Each wall is flat, endless, passes through zero and stands at right angles to its row. A trip goes straight from one point to another. Which walls does it cross, in order?

Walls:
(1): [-0.13  0.42]
(2): [-0.69  0.85]
(3): [0.75 0.21]
(4): [-0.78  0.09]
(5): [-0.19  0.19]
(6): [-0.10 -0.56]
Trips:
[-0.10  0.24] to [0.37 0.27] => 3, 4, 5, 2
[ 0.59 -0.08] to [0.07 0.35] => 1, 2, 5
[0.10 0.16] to [ 0.11 -0.14] => 5, 2, 1, 6
[-0.14  0.66] to [-0.42 -0.46] => 3, 6, 1, 2, 5
[ 0.00 -0.42] to [ 0.28 -0.26] => 3
[-0.01  0.29] to [-0.16 -0.50] => 3, 6, 1, 2, 5
[-0.37 -0.04] to [-0.44  0.06] => none

Walls:
(1): [ 0.16 -0.06 -0.40 -0.18  0.46  0.16  0.50 -0.25 -0.18 -0.19  0.18]
(2): [ 0.26  0.69 -0.36 -0.07 -0.17  0.03  0.25 -0.12  0.25  0.19  0.12]
(3): [ 0.26  0.17  0.18 -0.34 -0.22  0.30  0.08 -0.26  0.05 -0.22  0.10]
(4): [-0.17 -0.05 -0.03 -0.41  0.23  0.40 -0.07 -0.05 -0.10 -0.20  0.15]
(5): [ 0.12 -0.03  0.36 -0.30 -0.64  0.11  0.15  0.14  0.39  0.31  1.10]
(6): [-0.33 -0.76  0.33  0.19  0.08 -0.70 -0.04 -0.16 -0.23 -0.27  0.73]
Trips:
[-0.42 -0.14 -0.04 -0.17 -0.04 -0.37 -0.08 -0.42  0.25 -0.58  0.04] to [ 0.50 -0.08 -0.29 -0.79  0.58  0.26 -0.25  0.16  0.10  0.30 -0.24] => 6, 2
[-0.35 -0.24 -0.75 -0.50 -0.88  0.22  0.03 -0.23 -0.14  0.76  0.22] to [-0.05  0.18 -0.74  0.18 -0.05 -0.28  1.21 -0.24 -0.07 -0.04  0.41] => 1, 4, 6, 3
[ 0.21  0.03 -0.19 -0.59  0.57 -0.47 -0.24 -0.67  0.28 -0.26 -0.01] to [ 0.22 -0.07  0.02 -0.05  0.10 -0.32 -0.19  0.88 -0.67  0.04 -0.13] => 2, 3, 4, 1
[-0.22 -0.17  0.49  0.05 -0.45  0.56 -0.33 -0.19 -0.61 -0.19 -0.37] to [-0.10  0.06  0.08  0.08  0.19 -0.46  0.18  0.23  0.73  0.13 -0.30] => 4, 3, 2
[ 0.24 -0.12  0.06 -0.04 -0.09  0.07  0.10 -0.06  0.06 -0.37 -0.41] to [-0.20 -0.06  0.21  0.74  0.04  0.14  0.47 -0.43 -0.51 -0.37  0.48] => 6, 5
[ 0.69  0.22 -0.53  0.39 -0.13  0.84  0.38  0.93 -0.17 -0.52  0.34] to [-0.32 -0.10 -0.29 -0.73  0.13  0.16 -0.47 -0.55  0.40  0.32 -0.07] => none
[-0.22  0.35  0.41 -0.08  0.20 -0.19  0.01  0.40 -0.38 -0.22  0.08] to [-0.24 -0.25  0.57 -0.40 -0.34  0.25 -0.06  0.27 -0.07  0.47  0.38] => 5, 3

Walls:
(1): [ 0.46 -0.30  0.17 -0.86  0.08  0.11 -0.12  0.82  0.29 -0.08 -0.28  0.43
  0.18 -0.57  0.46 -0.20 -0.69 -0.01  0.15  0.20  0.18  0.16 -0.22 -0.21
  0.43  0.16  0.17  0.26 -0.03  0.19  0.16 -0.01 -0.53  0.20  0.07 -0.14
  0.12  0.12 -0.19 -0.18 -0.61 -0.44  0.24 -0.43  0.23  0.65 -0.35 -0.58]
(2): [-0.17 -0.33  0.06 -0.15 -0.70 -0.01 -0.12 -0.42  0.53 -0.43 -0.03 -0.36
 -0.12 -0.24 -0.04  0.09  0.03 -0.29  0.47  0.28 -0.54  0.44 -0.21  0.16
  0.01 -0.22  0.19  0.05 -0.38  0.30  0.08 -0.25  0.32 -0.39  0.33  0.01
 -0.18  0.21  0.30 -0.14 -0.16  0.65  0.33  0.78  0.15 -0.17  0.37 -0.07]
(3): [-0.03 -0.17 -0.15  0.18  0.11 -0.20 -0.04  0.16  0.61 -0.10  0.04  0.22
  0.05 -0.28 -0.41 -0.28  0.73 -0.10  0.14 -0.28 -0.36  0.06 -0.27  0.01
 -0.03  0.33  0.40 -0.23  0.25 -0.18 -0.72  0.15  0.09 -0.07  0.42  0.26
 -0.85  0.08  0.67  0.60 -0.18 -0.11 -0.27  0.10 -0.40 -0.01 -0.19 -1.25]
(4): [-0.43  0.28  0.07 -0.12 -0.13 -0.58 -0.04  0.20 -0.06  0.43 -0.40 -0.38
  0.13  0.47  0.01  0.86 -0.87  0.28  0.07 -0.37 -0.37  0.46  0.19 -0.75
  0.29 -0.08  0.37  0.59  0.11 -0.10  0.12  0.36  0.11 -0.11  0.28 -1.02
 -0.96  0.55  0.22  0.74  0.67  0.07  0.34  0.21  0.76 -0.15 -0.11  0.17]
(5): [ 0.12  0.39 -0.13 -0.20  0.19  0.11 -0.42 -0.30  0.37 -0.18  0.29  0.00
 -0.58  0.14  0.10 -0.28 -0.12  0.20  0.26  0.12 -0.79 -0.34 -0.13  0.33
 -0.14  0.06  0.48  0.14  0.40 -0.16 -0.30 -0.02 -0.32 -0.71  0.66 -0.20
  0.32  0.34 -0.22 -0.08 -0.27 -0.15  0.14  0.16 -0.15 -0.11  0.52  0.37]
Trips:
[ 0.31 -0.17 -0.32 -0.44 -0.50 -0.22 -0.30 -0.13 -0.29  0.32 -0.09  0.01
  0.19  0.20 -0.28 -0.26 -0.10  0.17  0.16 -0.12 -0.56  0.14 -0.18  0.25
 -0.59  0.49 -0.01  0.04  0.25  0.25 -0.07  0.14  0.53  0.58  0.61 -0.25
  0.06  0.15  0.70  0.68  0.16  0.36 -0.36  0.02  0.64 -0.34 -0.37 -0.20] to [-0.11 -0.39  0.12  0.15  0.41  0.08 -0.09  0.01 -0.25 -0.11  0.18 -0.03
  0.18  0.00 -0.13  0.51  0.02  0.71  0.80 -0.42 -0.21  0.25  0.17 -0.24
  0.12  0.04  0.12  0.48  0.08  0.27  1.06  0.52  0.23 -0.81  0.21 -0.60
  0.15  0.21 -0.03  0.02  0.02  0.75  0.24  0.27 -0.28 -0.22 -0.66 -0.13] => 5, 3
[ 0.41 -0.18  0.29  0.06 -0.12 -0.42 -0.11 -0.23 -0.08 -0.46  0.16  0.00
 -0.35  0.19  0.14 -0.22  0.40 -0.09 -0.07  0.34  0.12  0.22  0.74 -0.48
 -0.68 -0.14 -0.23  0.13 -0.01  0.24 -0.59 -0.62  0.79  0.38  0.02 -0.47
 -0.26 -0.63  0.15  0.42 -0.16  0.17 -0.44  0.35 -0.31 -0.20  1.03 -0.50] to [-0.24 -0.78 -0.05 -1.12  0.45  0.48  0.15  0.11 -0.28  0.17 -0.32 -0.37
 -0.11  0.02  0.08  0.34  0.03 -0.43 -0.15  0.33 -0.36  0.72  0.46 -0.48
  0.61  0.20  0.09  0.20 -0.41 -0.66  0.37 -0.21  0.44  0.14  0.37 -0.01
  0.30 -0.26  0.48 -0.02  0.21  0.37  0.22 -0.77 -0.10 -0.22 -0.29 -0.06] => 4, 1, 3
[ 0.22  0.09 -0.70  0.32 -0.16 -0.13 -0.33 -0.12 -0.03  0.45  0.43 -0.33
 -0.14  0.00  0.33 -0.05 -0.29  0.49  0.33 -0.18 -0.23 -0.07 -0.42 -0.21
 -0.27  0.32  0.48 -0.13  0.04  0.74  0.40  0.29  0.46 -0.73  0.51  0.44
 -0.46 -0.15  0.11  0.29 -0.27 -0.02  0.44 -0.38  0.35  0.00  0.46 -0.76] to [-0.50 -0.10 -0.09 -0.21  0.00  0.25 -0.45 -0.28  0.01 -0.61 -0.48  0.34
  0.44  0.24  0.04  0.40  0.13  0.38 -0.55  0.46  0.07 -0.23  0.04 -0.15
 -0.09 -0.26 -0.40 -0.29 -0.06 -0.12 -0.43 -0.07  0.01 -0.04 -0.09 -0.37
  0.07 -0.16  0.09 -0.48 -0.25 -0.56 -0.11  0.04 -0.23 -0.39 -0.17  0.66] => 1, 3, 4, 2
[-0.03  0.66  1.13 -0.55 -0.63 -0.20 -0.44 -0.05  0.35 -0.26  0.21  0.28
  0.26  0.54 -0.05  0.64  0.13 -0.26 -0.03  0.24  0.10 -0.81 -0.36 -0.73
  0.43 -0.34 -0.27  0.23 -0.16  0.33  0.04  0.10  0.07 -0.03  0.38 -0.31
  0.15 -0.20  0.38 -0.42  0.48 -0.25 -0.03 -0.13 -0.07  0.00  0.11 -0.52] to [ 0.29 -0.15 -0.24 -0.45  0.23 -0.15 -0.02 -0.58  0.17  0.21 -0.12  0.12
 -0.35 -0.29  0.35 -0.65  0.49 -0.66 -0.17  0.38  0.12  0.08  0.41  0.65
  0.59  0.50  0.20 -0.07 -0.26  0.08  0.61  0.43 -0.24 -0.23 -0.30  0.33
 -0.15 -0.51 -0.06 -0.09 -0.76  0.20 -0.69  0.10 -0.56 -0.36  0.04  0.23] => 5, 4, 3
[ 0.01 -0.08 -0.26 -0.18  0.75 -0.13 -0.38 -0.18  0.29  0.50  0.34 -0.10
 -0.16 -0.14 -0.02 -0.14  0.45 -0.03  0.05  0.05  0.03 -0.35  0.43  0.43
  0.60 -0.04  0.10 -0.47  0.03  0.20 -0.19  0.12  0.43  0.12 -0.31  0.14
  0.43  0.54 -0.71 -0.08  0.32  0.88 -0.16 -0.15 -0.59 -0.19 -0.23  0.71] to [ 0.61  0.17  0.26 -0.15  0.19  0.00  0.14 -0.45  0.34  0.04 -0.10  0.12
  0.08 -0.79  0.10 -0.58 -0.13  0.60  0.11 -0.10  0.14 -0.70 -0.57 -0.34
 -0.41  0.41 -0.23  0.06  0.69 -0.31 -0.01 -0.83  0.13  0.48  0.25  0.06
  0.62 -0.44  0.46 -0.35  0.64  0.38 -0.22 -0.27 -0.10 -0.20 -0.59 -0.05] => 1, 3
[-0.25 -0.32  0.34  0.20 -0.05  0.35  0.03  0.53  0.64 -0.37  0.04 -1.17
  0.41 -0.50 -0.13  0.32  0.25  0.25 -0.05  0.04  0.16 -0.08  0.59  0.21
  0.59  0.03 -0.23  0.26 -0.40 -0.45 -0.08  0.90  0.68 -0.22  0.06  0.29
 -0.44  0.12 -0.22 -0.08 -0.50 -0.24 -0.58  0.01  0.07  0.25 -0.85 -0.15] to [ 0.11  0.60  0.19 -0.03 -0.49 -0.10  0.38  0.00  0.26  0.04  0.49 -0.07
  0.54  0.13 -0.71 -0.33 -0.26  0.04  0.14  0.09 -1.04 -0.03 -0.49 -0.12
  0.71  0.91  0.45  0.24  0.31 -0.02 -0.57 -0.32 -0.26 -0.26 -0.06  0.30
 -0.30 -0.01  0.05 -0.16 -0.54 -0.45 -0.44 -0.33  0.31 -0.39 -0.03  0.52] => 5
[ 0.60  0.00 -0.20 -0.24  0.35  0.22  0.17  0.56  0.34 -0.83 -0.25 -0.03
 -0.06 -0.18  0.07 -0.68 -0.31 -0.26  0.21 -0.26 -0.65 -0.69 -0.03 -0.18
  0.08 -0.50 -0.05  0.18 -0.85 -0.10 -0.45 -0.07  0.21  0.06 -0.19  0.04
  0.93  0.23  0.08  0.05  0.04 -0.01  0.21  0.13  0.08  0.35  0.25 -0.17] to [ 0.40  0.36 -0.02 -0.59  0.28 -0.31  0.17 -0.22  0.25  0.45  0.43 -0.41
  0.02 -0.87  0.35 -0.66  0.14 -0.34 -0.07 -0.01  0.12  0.45  0.25 -0.71
  0.24 -0.57  0.11 -0.34 -0.12 -0.25  0.14 -0.33  0.24  0.02 -0.51 -0.47
  0.37 -0.44  0.02 -0.62  0.01 -0.09  0.14  0.40 -0.76 -0.02 -0.04 -0.18] => 5
[-0.27  0.07 -0.12 -0.26  0.36  0.12  0.54  0.33  0.37  0.70 -0.20  0.43
  0.06 -0.24  0.26 -0.43 -0.74 -0.29  0.39  0.37 -0.79  0.52 -0.18  0.13
 -0.23 -0.36  0.67  0.36 -0.46 -0.09 -0.26  0.54  0.36 -0.23  0.16  0.48
  0.05 -0.36 -0.20 -0.24 -0.36  0.64 -0.16 -0.03 -0.32  0.38 -0.20 -0.70] to [ 0.39  0.01 -0.18  0.03 -0.39 -0.13  0.60  0.11 -0.40  0.38 -0.33 -0.20
 -0.11  0.15  0.04 -0.24 -0.43 -0.89 -0.46 -0.45 -0.11  0.22 -0.35 -0.44
  0.02 -0.26 -0.02 -0.42 -0.65  0.04  0.46  0.37  0.25 -0.15 -0.06  0.09
  0.16  0.41  0.42  0.84 -0.11 -0.44  0.26  0.58  0.41  0.13  0.85  0.00] => 4, 5, 3, 1
[ 0.01 -0.56  0.17 -0.24 -0.27  0.55 -0.14  0.05 -0.23  1.33 -0.38 -0.11
  0.32 -0.22 -0.16  0.22 -0.25  0.09  0.10  0.04  0.07  0.02 -0.39  0.45
 -0.30  0.08 -0.16 -0.01 -0.14  0.50 -0.34 -0.49 -0.02  0.01 -0.27  0.54
 -0.05  0.43  0.44  0.11  0.11 -0.17  0.31  0.48 -0.38  0.24 -0.18 -0.04] to [ 0.56  0.62 -0.30  0.10 -0.82  0.18 -0.23 -0.15  0.31 -0.05 -0.22  0.05
 -0.59 -0.11 -0.23 -0.20 -0.57  0.08  0.76 -0.55  0.20 -0.34  0.50  0.26
 -0.08 -0.30  0.69  0.64 -0.24  0.52 -0.26 -0.19 -0.22  0.35 -0.66 -0.37
  0.09  0.03 -0.30 -0.53 -0.21 -0.03 -0.23 -0.09 -0.21  0.28 -0.14  0.45] => 3, 5
[ 0.14 -0.03 -0.11  0.37  0.18  0.41  0.11 -0.09 -0.40  0.04  0.34  0.49
  0.56 -0.58 -0.41  0.32  0.63  0.66  0.01 -0.05  0.00  0.48  0.62  0.49
 -0.53  0.68 -0.04 -0.02  0.58 -0.12 -0.01 -0.10 -0.64 -0.15  0.05 -0.16
 -0.16  0.19 -0.22  0.02 -0.40 -0.50  0.06  0.26 -0.05  0.31 -0.50  0.48] to [ 0.26  0.19  0.04 -0.22 -0.04 -0.28 -0.04  0.78  0.24 -0.29 -0.04 -0.02
 -0.19 -0.25  0.36  0.04 -0.34  0.62 -0.08 -0.89 -0.50 -0.29 -0.63  0.39
  0.05 -0.59  0.00  0.09  0.28  0.05  0.85 -0.04  0.54 -0.01 -0.40 -0.09
 -0.37 -0.37  0.50  0.13 -0.24 -0.18 -0.18  0.04 -0.40  0.33  0.02 -0.34] => 1, 4, 5
